Rows are points. The window is the flat piece filled in between its corners: a triangle in 3 columns, a solid with four corners in 4, and so on. A path goes straight from each point to the next, and from the last back to the first. After which points does the path pass through the window?

Window (4 x 4)
[[ 6.8  1.5  2.9 -8.9]
 [-4.5 -1.8  4.4  0.2]
 [-6.4  1.9 -3.0  2.3]
 [-4.6  2.9  1.9  4.7]]
Path:
(1): [-9.8  6.2  0.9  0.2]
(2): [-2.1  1.0 -3.9  3.7]
(3): [-1.9 -1.2  2.6  2.5]
(4): [-6.9  0.7  1.8 -2.3]
(5): [-5.9  3.4  4.1 -1.9]
(6): [-4.8 -0.8 -2.0  2.7]
(7): [ 0.7 -1.5  0.1  2.8]
(8): [-4.5  6.4  3.6 -1.7]
Through the window after points: 3, 5, 7

Window (4 x 4)
[[ 0.1  2.1 -3.2  0.3]
 [-1.4 -2.0 -2.2 -1.4]
 [ 1.6  0.5 -6.6 -3.6]
 [-0.9  1.0 10.6 -3.6]]
Path:
(1): [ 2.5 -0.7 -6.0 -0.6]
(2): [ -3.1   3.7 -12.6  -4.4]
(3): [-6.0 -1.2 -1.2 -4.3]
(4): [ 0.5 -1.3 -0.1 -0.9]
(5): [ 3.9 -4.2 -2.6  0.5]
(6): [-5.7  2.2 -8.0 -2.4]
(7): [-2.4  4.3 -2.6 -2.3]
(8): [ 2.9 -2.3 -2.6  2.1]
Through the window after points: 3, 7

Window (6 x 6)
[[  1.1   3.3   1.1   5.4   4.1   8.8]
 [  0.6  -1.8  -2.2  -8.3   0.8  -1.9]
 [ -3.8  -4.1   2.9   0.8   3.7  -2.3]
 [ -4.4   1.3  -3.3   0.2 -12.6   0.1]
 [  1.2   0.0   2.1   0.1   4.1  -3.5]
 [ -3.4   1.6   5.0  -0.8   5.6  -1.0]]
Path:
(1): [-0.6  1.9 -0.2  4.1  7.2 -6.3]
(2): [-0.1 -2.7  3.7 -2.7  0.6  0.3]
(3): [0.1 0.6 3.1 1.9 2.0 6.1]
(4): [ 1.2  4.4 -3.7  4.0  7.4 -3.8]
(5): [-2.1  1.5 -6.7 -1.0 -3.2 -2.1]
(6): [ 0.1  0.9  4.0 -2.4 -3.4  3.7]
(7): [-0.5 -9.4  5.2 -6.6  1.4  3.5]
(8): [-0.5  5.9 -5.6 -2.1  2.0 -6.7]
(9): [-2.0  2.3 -2.2 -0.2  6.5 -1.4]
(10): [ 3.3 -0.9  4.5 -0.1  4.8  4.1]
(11): [3.0 0.4 5.3 0.4 5.0 1.7]
(12): [-7.1  1.8 -2.4  3.2  9.3  2.3]
(13): [-0.9  2.5 -1.5  4.9  3.1  3.1]
(14): [1.2 1.9 5.8 0.4 1.7 9.8]
(15): [-1.5 -3.5  8.8  3.4  0.8  0.8]
(16): [-3.8 -0.3  1.5 -1.2  4.9 -2.1]
Through the window after points: 1, 3, 7, 13, 15

Window (8 x 8)
[[ 1.8 -5.4 -0.6 -0.3 -2.8 -1.4 -3.2  5.8]
 [-1.4 -1.9 -1.3  5.4 -7.3 -8.3 -2.2  0.8]
 [-4.9 -1.3  6.0 -2.7  2.1 -0.2 -2.0  6.9]
 [-2.5  1.4 -4.7 -4.2 -2.2 -0.8  4.1 -3.7]
 [-5.0 -8.8  3.0  1.1 -8.8  2.1 -4.2 -0.3]
 [-4.2  4.8 -4.1  3.0  3.0 -1.2  1.9 -3.5]
 [-2.0  4.3 -6.9 -3.4 -3.1 -1.0 -1.1  0.5]
 [ 6.3  2.6  8.0 -1.9  1.5  1.1 -5.1 -0.1]]
Path:
(1): [-0.5 -3.8  6.4  1.8 -6.6  4.8  0.0  3.7]
(2): [-6.3 -2.6 -0.2 -3.3  2.2 -4.7 -4.8  3.0]
(3): [-1.1 -2.4 -2.8 -3.6 -0.9 -6.8 -4.1 -4.9]
(4): [-2.8 -1.2  1.1  0.5 -5.1  3.1  1.3  0.8]
(5): [-4.4  5.2 -0.1  8.7 -8.5 -4.9  4.8 -0.3]
(6): [-3.3 -3.0 -3.3 -0.9 -2.4 -3.2 -1.6  0.0]
(7): [-0.4 -5.7 -1.7 -6.4  2.7 -1.0 -3.7 -2.6]
(8): [-3.0  3.7 -1.9  2.3 -8.1 -0.2  4.9  0.9]
(9): [-2.0  1.1  5.5  2.6  0.1  5.0 -0.5  9.3]
(10): [-3.9 -4.1  0.9 -5.8  0.1 -6.0 -3.4  0.9]
(11): [-4.5 -5.2 -1.0 -1.3 -1.6 -6.2 -3.0 -0.8]
(12): [-1.6  4.6  0.5  0.5 -3.6  8.4  2.2  1.1]
Through the window after points: 1, 3, 7, 9, 11

Window (8 x 8)
[[ 0.8 -1.0  0.2  3.6  8.0  0.4  3.9  4.6]
 [ 0.0  4.8 -5.0 -2.1 -1.3  4.5 -2.2 -5.3]
 [ 1.4 -7.0 -2.1 -2.2  2.7  4.0  4.9  4.1]
 [-0.2  0.4 -8.9 -4.3  7.8  6.5  0.0  1.7]
 [-6.5  2.9  4.7 -7.8 -3.1  1.7  4.0 -5.2]
 [-3.8 -1.6 -1.5  0.6  5.5 -5.1  1.5 -2.1]
 [-3.4  1.9  2.9 -3.0  4.4 -6.0 -3.0  0.6]
 [-4.4 -5.2  9.2 -1.7 -1.6  8.9  3.5 -3.9]]
Path:
(1): [-0.2  2.1  2.0 -7.6  4.1 -4.0  1.6 -7.4]
(2): [-5.0  0.9  0.2 -3.1  1.0  0.9 -0.7 -0.1]
(3): [-4.1  3.7 -9.0  2.8 -3.7  1.7 -1.0  1.1]
(4): [-0.2 -2.6 -1.6 -5.9  8.9  6.9  1.8 -0.3]
(5): [ 5.5 -3.5  1.0 -3.0  6.9 -4.7  0.6 -0.2]
(6): [-10.5   0.9  -1.6   1.4   2.3  -1.4   1.7  -2.8]
(7): [-3.3 -1.8 -5.6  0.3 -0.1  2.7 -1.5  9.3]
(8): [-1.1 -2.0  6.3 -2.2 10.1 -0.9  6.4 -8.2]
(9): [ 3.2 -2.5  1.9 -6.0  1.3 -0.8  0.3 -4.3]
(10): [-6.2 -1.9 -0.8  2.0  7.1  0.2  3.1  3.2]
(11): [-5.7 -0.8  4.2 -1.5 -0.1 -1.3  1.3 -0.1]
(12): [ 2.4  0.4 -1.5 -5.0  2.5  2.5  4.0 -4.2]
(13): [ 0.1 -0.2 -1.4 -4.7  6.5  4.4  2.5 -1.9]
(14): [-2.5 -2.0 -2.7  0.1  0.9  4.8  1.7  0.2]
(15): [-3.1 -1.2 -3.2 -1.9  3.0  2.4  3.0  3.5]
(16): [ 2.7 -2.3 -1.0 -0.5  5.3  2.7 -0.3 -0.9]
Through the window after points: 3, 5

Window (9 x 9)
[[ -1.5   3.4   3.1  -2.6   2.3   7.3   2.4  -7.3   4.7]
 [ -6.5  -7.0   6.4   3.5   4.5   0.2  -5.0   2.5  -5.8]
 [ -9.0  -1.9  -4.9  -0.4  -2.5  -2.0  -1.6  -1.6  -5.1]
 [ -6.3  -3.0   4.6   1.9   3.1   2.2   1.1   4.6   5.0]
 [ -6.7  -7.1   1.1   0.2  -8.7  -2.7  -3.5  -0.2  -5.8]
 [  0.8  -3.8   0.9   6.0  -2.3  -5.3  -0.4   2.0 -11.6]
 [ -0.1   5.0   1.5  -0.6   1.2  10.3  -1.4   0.7   0.9]
 [ -4.0  -9.0  -2.3  -0.9  -2.7   0.3   1.5   1.0  -8.6]
 [  0.5   2.8   2.9  -6.4   4.3   4.0  -2.0   0.1   4.5]]
Path:
(1): [-3.9  4.5  5.8 -6.1  1.2  1.4 -2.4  0.7 -5.3]
(2): [-1.5 -2.8  0.9 -0.3  2.7  4.1  0.0 -1.2  4.6]
(3): [ 2.6 -4.0 -2.7  1.7 -2.2  3.9 -7.8  0.5  2.0]
(4): [-4.0  1.8  2.9  0.0 -0.4  3.8  1.3  0.6 -4.6]
(5): [-6.8 -2.7  2.3  0.4 -1.8  3.6  0.9  0.8 -5.1]
(6): [ 4.2 -3.4 -1.9  2.6  1.7 -0.5 -4.5 -0.2  1.5]
(7): [-2.2 -4.4 -1.9  1.7  0.1 -1.3 -4.8  0.3 -1.0]
(8): [-3.1 -2.7  4.9  2.6 -1.7 -0.4  1.3  0.1 -8.8]
Through the window after points: 1, 3, 7

Window (11 x 11)
[[-3.8 -3.6  4.7 -1.0  0.4 -5.8 -4.7 -2.7 -2.5 -1.5 -3.1]
 [ 2.2  3.2 -4.8 -1.4  0.5  3.9  2.9 -4.0 -3.1 -2.0  3.0]
 [ 2.9 -0.2  3.4 -1.2 -9.2  0.1 -2.8 -3.6  2.7 -4.9 -6.3]
 [ 4.2  1.3  3.0 -5.2 -0.3 -3.8 -1.0  5.2  1.8  5.1  0.4]
 [ 1.3 -3.4  4.7  3.4 -2.9  3.7  1.5  0.1  3.7  6.0  0.7]
 [-2.5  3.2 -2.5  0.8 -3.6  3.4  6.6  0.7 -6.8 -3.9  5.9]
 [-3.1  0.8  6.6 -2.0  1.8 -1.6 -3.3  1.0  1.6  8.8  9.9]
 [-2.2 -4.3 -2.2 -0.7 -2.9 -5.9  0.3 -6.3  0.0  5.6 -0.1]
 [-7.2 -3.4  4.5 -0.1 -8.0  8.2  1.1  0.1  2.5  1.1 -8.1]
 [-6.4  7.7  8.5  1.2 -2.3  1.0  2.1  2.9 -4.4  1.5 -1.0]
 [ 2.1  2.8 -0.8 -3.3  1.4 -1.6  4.0  3.5  6.6  0.4  2.0]]
Path:
(1): [-1.2 -3.1 -4.0  4.7 -5.1  3.4 -0.6  3.6  3.4  2.4 -3.3]
(2): [-3.5 -0.3  0.2  1.7 -3.8 -3.4 -6.4  3.4  6.0  8.9 -0.3]
(3): [ 0.9 -0.8  5.4 -2.1 -2.1  3.2  4.8 -4.7 -5.8 -3.4 -0.6]
(4): [ 0.7 -2.5  4.6 -3.0 -2.9 -1.4  3.6  0.0  0.5  4.1  1.6]
(5): [-2.0  0.6 -0.6  0.3 -0.5 -2.2 -4.2 -1.2  1.4  4.5  0.5]
(6): [ 1.9  8.1 -3.1  7.2  5.4  5.4 -2.5  0.9 -0.3  1.9  4.1]
(7): [-3.0 -4.7  0.7 -9.1 -9.1 -1.3  8.4 -3.7 -5.6 -4.5  0.7]
(8): [-0.9 -0.1  8.8 -3.3 -2.7  1.1  3.3 -3.8 -0.7  2.1 -1.0]
Through the window after points: 4, 6

Window (11 x 11)
[[  3.6   2.6  -2.5   0.5   0.2  -3.8  -5.7  -5.4   1.7  -4.1  -9.3]
 [  2.3  -6.6   3.1   7.6   3.0  -3.1  -2.3  -2.9   1.9  -3.0   6.9]
 [ -4.4   2.8  -2.0   2.2   2.7  -1.5   3.1  -2.0  -1.3  -7.4   4.0]
 [ -0.8  -9.2  -2.8  -9.0  -2.4   1.4  -3.2  -3.4   2.8   2.7   7.4]
 [  0.9   5.4  -1.1   3.4   7.0   4.6   3.6   2.5  -1.1  -5.8  -0.9]
 [ -4.0  -2.7   0.0   5.4   0.4   1.2  -0.5  -1.5   9.2   3.6   3.3]
 [  0.5   4.1  -1.1   1.5  -3.8   4.2   2.3  -2.3  -0.1   0.2   2.3]
 [  0.7 -12.0  -3.9  -1.3  -7.4   1.2   2.9   0.8   7.1  -7.9   3.4]
 [ -4.0 -13.6   0.6   2.2  -6.4   2.6  -3.4   0.1   2.3  -3.9  -8.0]
 [ -0.3  -8.0   0.3  -4.7  -3.8  -3.8   1.1   5.1  -0.4   7.4  -0.3]
 [  4.5  -2.4  -4.6   2.5   7.4  -4.6   3.0  -9.5  -4.9  -5.0  -3.5]]
Path:
(1): [ 0.0 -8.6  5.0  2.7 -1.3 -1.4  3.0 -6.2  5.0 -9.1  0.8]
(2): [ 0.2 -3.8  3.0 -1.2  1.4 -2.4 -2.2 -4.5  3.9 -4.3 -1.6]
(3): [-0.5 -5.5 -5.9  2.1 -1.4  1.0  0.6  2.4 -0.6 -0.4 -1.1]
(4): [ 0.2 -6.7 -6.3  2.1  0.4 -2.4 -3.8 -3.0 -0.4  0.3 -0.9]
(5): [-1.3 -2.5  2.7  0.1  0.1  0.8  1.4 -1.8  1.7 -1.0 -1.2]
(6): [ 2.5  0.9  1.6 -0.2  0.4 -2.2  0.6 -6.6  0.4 -3.1 -4.8]
(7): [ 1.8 -4.9 -8.7  4.0  4.8 -2.3 -3.0 -2.2 -1.4 -4.9 -3.0]
(8): [-0.7 -7.7 -5.4  1.8 -1.8 -0.8 -2.3  0.2  3.0 -3.5  1.3]
(9): [-1.5 -4.2  3.6 -2.1  1.4  1.2  1.4 -4.1  3.7 -0.2  0.5]
(10): [ 0.4 -3.1  3.8  3.1  0.4 -0.5 -0.6 -2.3  1.6 -3.2  0.9]
(11): [ 2.9 -4.0 -6.2  2.4 -0.3 -2.7 -2.0 -2.1  1.5 -0.1  3.1]
(12): [ 1.6 -0.8 -5.6  4.0  0.6 -1.7 -0.8 -0.6 -0.8 -2.2  1.3]
(13): [-0.9 -4.7  5.8 -2.7  3.5 -0.4  5.8 -9.7  0.5 -4.1 -1.5]
(14): [-1.0 -4.6  7.8  1.6 -2.9  4.9  7.4 -9.3  3.7 -4.3  4.9]
(15): [ 1.4 -1.9 -8.3  3.7  6.4 -5.6 -3.9  0.4 -0.1  0.7 -2.8]
(16): [-0.2 -2.3 -5.2 -0.3 -3.4  0.5 -2.8  0.4  0.7  4.4  3.3]
Through the window after points: 6, 10, 12, 14
